Every row gives one point. Any point is a mix of the corners, with weights that add up to 1. It lies inside the corners' shape when no weight is negative. Is each point inside? If not, which corners have a negative weight?

Corners:
(1): -0.023  0.041  -0.005
(2): 0.004  0.014  0.002
(3): -0.020  0.007  -0.073
(4): -0.033  -0.019  0.069
Points:
-0.024  -0.017  0.041 -> outside (1)
-0.017  0.017  0.024 -> outside (3)
-0.026  -0.015  0.046 -> outside (1)
-0.018  -0.002  -0.025 -> outside (1)
-0.018  0.004  -0.016 -> inside
-0.018  0.004  0.042 -> outside (3)
-0.024  0.016  -0.002 -> inside
-0.026  -0.001  0.007 -> inside
-0.027  -0.009  0.049 -> inside

Corners:
(1): 0.058  0.015  -0.036  -0.012  0.012  0.017  0.039  -0.021  -0.042  0.014  0.003
(2): 0.016  -0.032  0.026  0.020  0.002  0.005  0.012  0.018  0.007  0.030  -0.015
(3): 0.017  -0.016  -0.030  -0.018  -0.035  -0.001  0.039  0.004  0.030  -0.019  0.016
(4): -0.017  -0.027  -0.039  -0.010  -0.031  0.038  -0.031  0.034  0.015  0.001  0.003
(5): 0.035  0.021  -0.029  -0.001  0.001  0.002  -0.006  0.014  0.006  -0.032  0.030
(6): -0.104  -0.063  -0.042  -0.042  0.082  0.011  -0.038  -0.071  0.023  0.032  -0.039
(7): -0.024  0.041  -0.025  0.022  -0.030  0.003  0.009  0.017  -0.035  0.023  -0.019
(8): 0.038  -0.020  -0.033  0.003  -0.044  0.008  0.024  -0.041  -0.005  -0.080  0.005
(9): 0.041  0.013  0.060  -0.024  -0.028  0.021  0.052  -0.056  -0.048  0.002  0.018
(10): 0.010  0.018  -0.042  -0.013  0.016  -0.001  0.034  -0.036  0.016  -0.021  -0.095
(11): 0.011  0.021  0.013  0.005  0.021  0.060  0.037  -0.002  0.019  0.034  0.027
(12): -0.016  -0.031  -0.038  -0.024  0.026  0.013  0.039  0.000  -0.002  -0.051  -0.018
Points:
0.019  -0.011  -0.005  -0.006  0.007  0.035  0.023  -0.010  0.004  0.002  0.026 -> outside (7, 10)
0.007  -0.015  -0.020  -0.007  -0.013  0.017  0.010  0.006  0.007  0.000  0.000 -> inside
0.038  0.005  -0.030  0.011  -0.023  0.013  0.019  0.026  -0.010  -0.012  0.029 -> outside (6, 9, 10)
0.012  -0.008  -0.014  -0.012  0.004  0.020  0.022  -0.023  0.004  -0.012  -0.009 -> outside (7)
0.012  0.005  -0.018  -0.004  -0.005  0.011  0.024  -0.010  -0.010  -0.003  -0.013 -> inside
-0.005  0.002  -0.009  -0.018  0.008  0.009  0.021  -0.038  -0.003  -0.016  -0.013 -> outside (1, 2, 4)

Corners:
(1): -0.021  0.004  0.055  0.039  -0.018  0.008  0.004  -0.029  -0.016  0.065  -0.012  -0.005  -0.025  -0.001  0.024  0.020  -0.063  0.004  -0.021  0.061
(2): -0.043  0.010  0.055  -0.020  0.028  -0.007  0.002  -0.028  -0.007  0.002  -0.003  -0.069  0.027  -0.041  0.032  -0.007  -0.018  -0.012  0.014  -0.045
(3): 0.004  -0.024  0.005  0.051  -0.048  0.037  -0.046  0.006  -0.050  -0.025  -0.004  0.059  0.001  0.016  -0.003  -0.025  -0.007  0.024  -0.047  0.005
(4): -0.002  0.018  -0.029  -0.002  -0.003  -0.002  0.019  0.036  -0.029  0.014  -0.031  -0.015  -0.030  -0.008  -0.036  0.005  0.005  -0.031  -0.021  0.047
(5): 0.013  -0.023  0.022  0.000  -0.026  -0.004  -0.006  -0.030  0.046  0.028  -0.004  0.000  -0.017  -0.065  -0.019  -0.008  0.004  0.057  -0.004  0.010
(6): 0.012  -0.003  0.021  0.009  0.012  -0.096  -0.024  -0.014  -0.006  0.017  0.014  0.021  -0.048  -0.017  -0.020  -0.008  -0.044  -0.033  -0.027  0.000
(7): -0.009  0.001  0.020  0.008  -0.067  0.041  -0.014  0.023  0.012  0.017  -0.021  -0.011  -0.006  -0.014  -0.025  -0.032  -0.071  0.024  0.011  -0.004
(8): -0.027  0.003  0.017  0.003  0.103  0.024  -0.106  0.039  -0.019  0.036  0.005  -0.026  -0.036  -0.068  -0.003  -0.001  -0.043  -0.004  -0.006  0.029
(9): 0.024  -0.021  -0.032  -0.004  0.019  -0.008  -0.020  0.002  -0.037  0.018  -0.014  0.029  -0.024  0.018  0.004  0.012  -0.053  -0.010  0.005  -0.018
(10): -0.054  0.020  0.018  0.048  -0.008  -0.026  0.030  0.051  0.014  0.053  0.020  0.005  -0.048  0.012  0.018  0.017  -0.007  0.076  -0.037  0.088
(11): -0.068  -0.032  0.039  0.013  0.020  -0.002  -0.082  -0.018  -0.020  -0.004  -0.024  -0.017  0.016  -0.008  -0.032  -0.055  0.003  0.020  -0.005  0.045
(12): 0.022  0.046  0.020  0.007  0.021  -0.111  -0.057  0.039  -0.027  0.003  -0.008  0.063  -0.020  0.011  0.022  0.017  -0.040  -0.047  0.018  0.003
(13): 0.021  0.014  -0.013  0.029  -0.030  -0.002  0.025  -0.011  0.024  0.005  -0.024  -0.060  0.002  -0.004  -0.007  0.027  0.012  -0.020  0.038  -0.005
(14): 0.018  0.010  -0.009  -0.062  0.006  -0.046  -0.034  -0.007  -0.054  -0.011  0.015  -0.021  -0.047  0.026  0.022  -0.038  0.012  -0.075  0.028  0.008
(15): -0.019  -0.040  -0.003  0.035  -0.021  -0.044  -0.037  -0.011  -0.009  -0.037  -0.034  0.014  -0.036  -0.012  0.020  -0.006  0.012  0.004  0.006  0.050
(16): -0.017  -0.018  -0.014  -0.020  -0.031  0.003  0.019  -0.001  0.010  -0.031  0.020  -0.006  0.024  0.013  0.042  -0.003  0.007  -0.027  0.016  -0.004
(17): 0.046  -0.003  0.070  0.027  0.013  0.012  0.004  -0.011  -0.005  0.005  0.012  0.022  -0.021  -0.015  -0.004  0.005  -0.047  0.026  -0.007  0.035
(18): -0.004  -0.020  -0.005  0.022  -0.028  -0.041  -0.032  0.023  -0.060  0.027  0.001  0.016  0.000  0.005  0.004  -0.055  -0.055  -0.015  0.014  0.043
(19): -0.017  -0.007  -0.018  0.031  -0.026  0.041  0.023  -0.059  0.027  -0.034  -0.020  0.019  0.002  -0.020  0.000  -0.028  -0.006  0.008  0.046  -0.011
(20): 0.043  -0.032  0.017  0.011  -0.025  -0.039  0.003  0.038  -0.054  0.009  0.022  0.057  -0.055  0.031  0.020  0.019  0.013  -0.057  0.012  -0.017
(21): 0.004  -0.057  0.005  -0.009  -0.028  0.013  0.021  -0.026  0.014  0.030  -0.018  -0.028  -0.027  -0.004  0.040  -0.063  0.021  -0.029  -0.006  -0.021
Points:
-0.005  -0.011  0.011  0.005  0.000  -0.017  -0.012  -0.006  -0.013  0.007  -0.003  -0.003  -0.018  -0.007  0.013  -0.013  -0.008  -0.014  0.000  0.008 -> outside (7)
-0.017  -0.010  0.004  0.014  0.005  -0.027  -0.006  -0.003  -0.003  0.019  -0.010  -0.008  -0.014  -0.010  0.013  0.004  -0.012  -0.013  0.006  0.017 -> outside (3, 7, 14, 17)
-0.007  0.001  0.006  -0.006  -0.004  -0.010  -0.011  0.005  -0.026  0.006  -0.003  -0.004  -0.019  0.004  0.026  -0.022  -0.022  -0.020  0.005  0.010 -> outside (5, 6, 11, 13, 20)
-0.001  -0.007  0.013  0.003  -0.004  -0.025  -0.007  0.010  -0.013  0.014  -0.001  -0.003  -0.024  -0.003  0.010  -0.004  -0.014  -0.013  0.000  0.019 -> outside (3, 19)
0.009  -0.001  0.022  0.009  0.016  -0.024  -0.046  0.037  -0.010  0.010  -0.004  0.002  -0.031  -0.001  0.014  0.011  0.001  0.010  0.006  0.001 -> outside (1, 4, 6, 16, 18, 19)
-0.014  -0.012  0.015  0.020  -0.005  -0.008  -0.017  -0.004  -0.004  0.013  -0.011  -0.002  -0.012  -0.014  -0.003  -0.016  -0.021  0.007  -0.010  0.019 -> outside (14, 20)
